Rows are points. Any point is a mix of the corners, with weights that add up to 1. It lies inside the corners' shape when no weight is negative. Say inside or outside, and name the corners with a negative weight.

Corners:
(1): [-38.8  -4.6]
(2): [32.7 19.7]
(3): [-5.8 -9.9]
Points:
[-16.0  -0.9] -> inside
[21.6  2.0] -> outside (1)
[-10.6   2.1] -> inside
[-40.3  -9.9] -> outside (2)
[-0.3 -4.1] -> inside
[23.3 20.0] -> outside (3)

Corners:
(1): [-27.9 -16.3  24.1  25.1]
(2): [-12.2   3.5  23.4  14.0]
(3): [  4.7 -14.1  -2.8 -43.2]
(4): [ 20.8   1.1 -11.7  24.2]
(5): [ -4.9   8.5 -15.4   6.1]
Points:
[-8.5 -4.4 19.8 29.9] -> outside (3, 5)
[ 15.7  14.7 -20.2  27.9] -> outside (1, 3)
[ 25.0  -5.7 -13.9  22.3] -> outside (2, 5)
[-17.3 -11.8  15.8  20.5] -> inside
[-22.5 -13.6  19.5  20.6] -> inside
[-21.4 -23.3  25.3 -32.6] -> outside (4, 5)
[-6.3 -3.7 12.0 -2.7] -> inside
[-14.1  -5.8  26.6  39.6] -> outside (3, 5)

Corners:
(1): [ 19.3 -15.9  -5.0  23.4  26.0 -41.9 -49.0  22.4]
(2): [-21.4 -23.1 -24.9  -2.1  13.0   5.3 -11.7 -36.7]
(3): [-10.3  -0.1  23.3  29.2 -27.3  42.8 -15.4 -32.3]
(4): [ 15.7 -23.9 -17.5   6.0 -39.4  19.6   5.6 -18.0]
(5): [ 23.7  14.7  38.8 -35.7  11.6 -15.3  -4.3  39.9]
(6): [-32.4 -43.7  11.6   6.6 -40.2  22.1   7.7  -4.9]
(7): [ 17.8 -12.5  -8.5  11.9   9.8 -15.8  17.5 -21.2]
(8): [-20.4   4.0  32.7 -34.8  10.1 -53.9 -30.3 -15.4]
(9): [ -7.3  21.5 -20.5   9.9  -2.6 -21.1 -13.7 -11.0]
Points:
[  4.4 -19.7  -3.4   9.4  -8.7  -6.5 -15.4  -1.2] -> inside
[ -6.6 -13.6  -3.9  -0.6  -5.4 -10.3  -3.9  -8.8] -> outside (3)
[ -2.8 -10.4   3.5  -1.0  10.3 -25.9 -26.6  -5.0] -> inside
[ -1.4  -2.0 -16.4  16.8  -4.5 -16.0 -33.3 -21.4] -> outside (5, 6, 7)
[ -5.7   0.8  11.2   5.2  -9.7   2.8 -12.4 -12.0] -> inside
[-22.4 -30.4   8.6   4.9 -27.4  10.9   0.6  -6.3] -> inside
[ -4.0   4.5  -1.5   1.3  17.7 -24.6 -23.3 -13.9] -> outside (4, 6)
[ 3.4 -8.7 -2.1  1.1 -0.3  0.2 -4.1 -3.3] -> outside (8)

Corners:
(1): [-15.6  20.3 -16.2  -0.2   9.8  -1.7   5.9  -5.1 -16.8   8.6   2.0]
(2): [ 12.9  16.1  -9.0  -6.3  -7.7   6.5 -13.2   4.7  12.0  -5.0   7.1]
(3): [ -7.0 -13.7  -9.1  -3.8  -4.7   1.9  -3.9   7.3   8.4   8.2  13.5]
(4): [-19.6  16.2 -14.4  -1.5  17.2 -24.3  94.9   0.3  11.7   7.7 -16.7]
(5): [ 26.7 -33.3   5.7  25.3 -17.6   0.1  -3.4   9.6   5.3  -7.7   5.4]
(6): [ -6.2   9.1  -7.3  -3.8  19.3 -24.0  29.1   1.4  10.0  -5.4  18.1]
(7): [  3.8   2.8  -3.4 -10.8   4.7   4.1  -8.0  -1.1  10.9 -38.5   2.3]
(8): [ -9.3   0.6   0.2  -8.1 -14.8  -6.5  -5.1  14.7  -8.0   9.1   4.5]
(9): [-15.5   7.7  -5.3  -0.3  15.1 -10.7   5.1  -3.3   0.7  16.5  -5.0]
(10): [-8.1  7.7 -3.5 -9.9 23.8 13.0  2.2 19.5  4.1 -1.9 13.9]
(11): [ -5.0  14.1  12.7  -3.5 -22.0   8.1  17.0 -15.9  -5.8   1.9  -5.9]
(12): [ 20.1  -2.0  -2.7 -10.9  -3.7   7.5  -4.8  -8.2 -14.2   3.6  -1.6]
Points:
[-1.5  2.6 -1.9 -3.8  5.6 -1.0  8.2  4.7  4.9 -0.8  5.1] -> outside (1)
[-0.9  3.4 -5.0  2.2 -5.2 -1.8 19.6  1.3 -2.6  6.5  2.8] -> outside (7, 9)
[ 0.8  3.3 -3.8 -3.8 -3.3  2.9  2.1  6.2  0.7  0.7  2.0] -> outside (6)
[-3.3  1.4 -4.9  4.2  3.6 -5.0 10.3  6.1  2.4  7.6  7.2] -> outside (7, 12)
[-15.0   0.3  -5.0   3.9   3.0 -11.2  33.2   6.6   2.7  11.3   0.9] -> outside (2, 7, 12)
[ 3.5  7.3 -4.8 -4.5 -5.0  1.0 -1.8  4.5  3.2 -0.5  4.8] -> inside

Corners:
(1): [-13.3  11.2  37.7  50.3 -12.4  -5.5  -2.0  12.9  18.6  20.4 -18.4   1.6
  17.0 -26.3]
(2): [ 17.2 -15.3 -30.1 -25.4 -17.5  -0.2 -11.5  32.9   8.3 -53.5   9.1 -19.7
 -13.7  40.4]
(3): [-10.1 -10.0 -23.2   5.5  70.5  27.7  -1.1 -16.1  44.7  -3.7 -59.2   9.1
  18.0  20.7]
(4): [-18.2  -3.5   6.7 -26.7  46.3  -3.9 -29.7  14.6  12.3  17.6  12.0  10.6
  35.6 -21.0]
(5): [  7.0  27.8 -30.7 -18.7 -17.7   9.3  -8.2  10.4  36.9  -3.1 -24.2  -6.8
   2.0 -21.8]
(6): [-20.3  44.2   0.9  16.2 -34.9  25.0  24.1   8.2 -21.6  29.2   0.4   6.4
 -27.7  11.6]
(7): [ 31.5 -27.0 -14.3  27.7  59.8  44.1  -8.7 -12.0  22.9  19.6   5.4   3.1
  -3.7  -8.7]
(8): [ 22.9 -16.7  15.6 -52.6 -10.4 -36.9  -7.6  -8.4 -11.5 -14.3   7.3  -6.4
 -18.6  23.1]
(9): [ -8.9 -15.2 -24.8  -6.5  -8.5 -29.0  -9.8   1.8   1.8  -5.6 -11.9 -13.6
 -20.9  23.4]
(10): [ 23.0 -33.7   6.0  -1.3  -5.2   1.5   0.0  31.8  15.2   9.1 -29.2   1.5
  15.4 -17.2]
(11): [ 16.4  -4.8 -10.1  30.6  66.6   7.4 -44.1  22.9  19.2 -14.5 -55.5 -32.5
   9.2 -10.6]
(12): [  6.3  13.7 -14.8 -29.6 -75.2 -24.7 -43.8  30.4 -26.1 -37.5  -4.9  45.4
   3.7  25.0]
(13): [-18.3  13.6   0.3  44.3  12.1  35.8   8.0  -8.2 -36.2  15.9 -12.9 -20.4
  10.3  -3.8]
(14): [-32.7  -8.6  12.3   1.7  26.0  -3.2   2.4  -1.4 -35.3  -5.9  26.7   5.1
  -9.2 -16.8]
(15): [ 19.0  19.4  10.0  21.4  -3.6 -35.8  -6.0  39.7  -3.4   0.6   4.9   1.1
  27.1 -29.2]
Points:
[  6.7  -5.6  -3.0   8.9   7.0   4.1  -5.8  13.3   5.5  -1.6 -16.9  -3.4
   2.3  -3.3] -> outside (4)
[  5.2   3.0  -9.2   5.0   3.4   2.9  -9.8  10.9   6.4  -8.7 -18.6  -2.9
  -1.2   3.8] -> outside (4)
[ -1.9   0.7   1.9  11.4  16.0   5.0  -5.1   1.1   7.1   9.4 -16.7   3.3
   6.2  -5.7] -> outside (2)
[ 5.3 -0.2 -7.0  5.5  3.2 11.6 -2.3 11.0  3.0  2.3 -5.3 -1.4 -3.7  1.6] -> inside
[  5.1   2.5  -8.9 -12.7  10.6   7.2  -8.9  10.7   0.9  -5.4  -8.2   3.0
   2.8   2.0] -> outside (1, 9)
[ -7.0   8.7  -2.0 -16.7 -10.9 -13.5  -7.6   7.7  -5.1  -9.8   3.2   0.6
  -0.9   6.6] -> outside (7, 10, 11)
[ -7.2  -6.4  -3.1   4.4  18.3  10.8  -7.8   2.6   2.5  -1.3 -11.3  -0.7
  -0.9   7.9] -> outside (5, 15)
[ -5.3   6.8  -0.7  -4.4  -4.5  -8.6  -9.8  17.7  -1.0  -1.5 -10.1   1.4
   7.5  -3.4] -> outside (7)
[  0.0   4.8  -5.8   1.5  -4.3   0.8 -12.3  10.5  -0.1  -4.0 -13.5   7.1
  -0.4   6.7] -> inside

Corners:
(1): [  5.3  -7.3  40.3 -22.7 -17.7 -16.4  25.3 -20.3  12.6 -20.0 -36.1  10.9
  16.5   8.0  29.2 -37.9 -26.8  29.5 -33.9  12.4]
(2): [ -2.2  17.8 -23.7 -20.9   6.8   5.1  39.9  19.1  22.9  30.7 -40.2  33.4
   2.6   9.4   7.9   1.6 -26.7  23.9  19.5   6.4]
(3): [-27.8   4.6   9.4 -21.3  28.6  -4.4  25.7  22.2   4.3  20.7 -28.3  -6.2
  -1.7  15.4  17.6   6.4 -22.4  -4.4  14.0 -11.1]
(4): [-27.2 -16.7  34.8   2.9  17.7   0.9  32.0   2.2 -16.2  22.9  11.7  -2.1
  -8.0  14.5  14.7 -43.3  12.1  -9.4  -5.1  -5.0]
(5): [ 43.2 -11.4 -21.7  -6.0  -8.9 -15.2  -6.7  -7.2 -31.4 -29.9   6.6  -3.9
 -30.7   1.1 -29.3   1.2 -10.3  15.5  -1.2 -21.2]
(6): [ 12.2 -16.6 -29.4  22.6 -17.2 -13.6  26.1  38.0  14.0 -30.4 -19.9 -10.4
 -22.4  30.9 -33.5  27.6  34.0 -17.8   9.6 -10.5]
(7): [ -4.0 -11.5  41.8 -30.6 -23.4  -0.4  18.5 -10.5  22.1 -10.0 -22.7   1.4
 -18.8 -26.1  11.8 -22.8 -38.7   0.9   0.3   1.0]
(8): [ 16.5  34.2  12.1  24.6   2.6   6.5  -6.1   5.8  13.3 -16.2  -6.3 -17.1
  -3.8 -33.4  12.9   2.1 -18.3  29.8   5.6 -24.3]
(9): [ 35.2  46.6  -5.6  -2.4 -49.5 -12.1  18.9  22.1  -1.2 -29.0   3.0 -13.5
   6.5 -27.4  -8.3  32.9  12.3  18.0   5.0 -17.7]
(10): [  7.3  34.7 -18.6   2.0  15.8  -7.7 -12.9 -14.0   4.2 -13.9  -7.1  29.1
  18.1 -12.1   4.9  20.7 -18.9 -27.3 -23.3   4.9]
(11): [-21.3  43.4  48.7 -12.0   1.7  15.2  -3.5 -24.4 -16.8 -15.3  -3.2  10.9
  15.5  -2.5  24.7 -24.5  11.4  35.9  18.9   7.7]
(12): [  1.5  -4.1 -17.1  -7.8 -13.8 -38.3 -16.2  -3.4  13.1  30.2 -31.8   5.2
  -1.6   1.5   5.9  14.3   9.1 -28.5  -7.1   0.0]
(13): [ 27.0  27.4  -8.9  27.9  12.5  -0.6  35.4 -10.2 -16.9  -4.8 -34.8  17.4
  23.0   1.8 -12.8 -30.7  25.2 -33.3 -13.3 -15.1]
(14): [ 35.6 -20.0 -23.0  40.6  43.1   6.6 -18.7  52.8   4.5  21.0  -5.4 -31.0
 -21.5  14.0 -29.9 -33.8  26.0 -18.7  27.0  -0.3]
(15): [  2.7  32.3   7.0   7.0  11.3  -4.1   9.2  17.6 -51.0 -26.4   5.7   2.9
 -23.7 -20.9   6.9 -20.7 -37.1  31.4  -7.9 -13.3]
(16): [-14.1  21.1 -13.9   1.4 -29.9  12.3  21.1   7.2  -8.8   1.8   2.1 -26.5
  20.3 -28.3 -24.9  15.1  19.4  16.0 -24.4  19.8]
(17): [  5.3 -26.3  37.2  30.1  -6.4  -9.9 -24.1  35.0 -21.8 -24.4   6.4 -19.0
  13.6  -9.9 -34.6 -16.3  28.0  16.4  -2.4 -27.6]
(18): [  8.8  -4.5 -29.6 -21.0  18.2 -15.9  -5.1  -5.1  -8.7 -19.6  -4.7  27.4
  -1.7 -10.2   8.6 -14.6   8.9 -11.7  -6.4 -19.8]
(19): [-19.0 -22.3  43.9 -30.2  -1.0  -0.9  26.8   3.8  17.3  37.5  -6.2 -26.9
 -28.4   2.5  -8.6 -40.3 -21.2  31.4 -30.2   5.2]
(20): [-22.3 -29.0  25.8   3.5  45.1 -22.4   3.3  41.6  -6.1  23.8 -22.6  -0.2
  -6.6  12.4   1.8  26.0  26.7   1.7  16.1  17.7]
(21): [ 10.7  -2.4  30.9 -13.7 -30.1  20.2  -8.5  -9.9 -34.3 -21.7  13.9 -13.8
 -23.7  -0.1  20.8  -0.5   1.8   7.4 -34.2 -15.2]
Points:
[  4.3   3.2   6.0   0.1  -4.6  -6.6  -5.2   7.2 -10.1 -15.9  -2.7  -3.9
  -4.5  -7.4   0.8   3.2   2.0   1.5  -4.1  -7.3] -> outside (2, 13, 19)
[ -1.1  10.0  -0.1  -3.6   3.6  -1.5  12.7   6.5  -4.3   4.1 -10.3  -0.4
  -4.4  -4.0   0.9  -1.9   3.3  -0.2  -0.2  -1.1] -> outside (1, 17)
[-2.1  3.8  8.3 -3.0  2.1 -3.4  7.4 11.8  1.5  2.1 -9.7 -4.9 -5.4 -0.6
  0.1  0.7 -6.2  4.2 -3.2 -1.5] -> outside (13, 18)
[  8.4   7.4   0.9  -3.7  -7.9  -5.2   9.8  -0.2  -3.7  -4.5 -12.9   1.1
  -1.9  -3.0   0.7  -8.7  -2.6   2.4  -8.6  -6.8] -> outside (20)
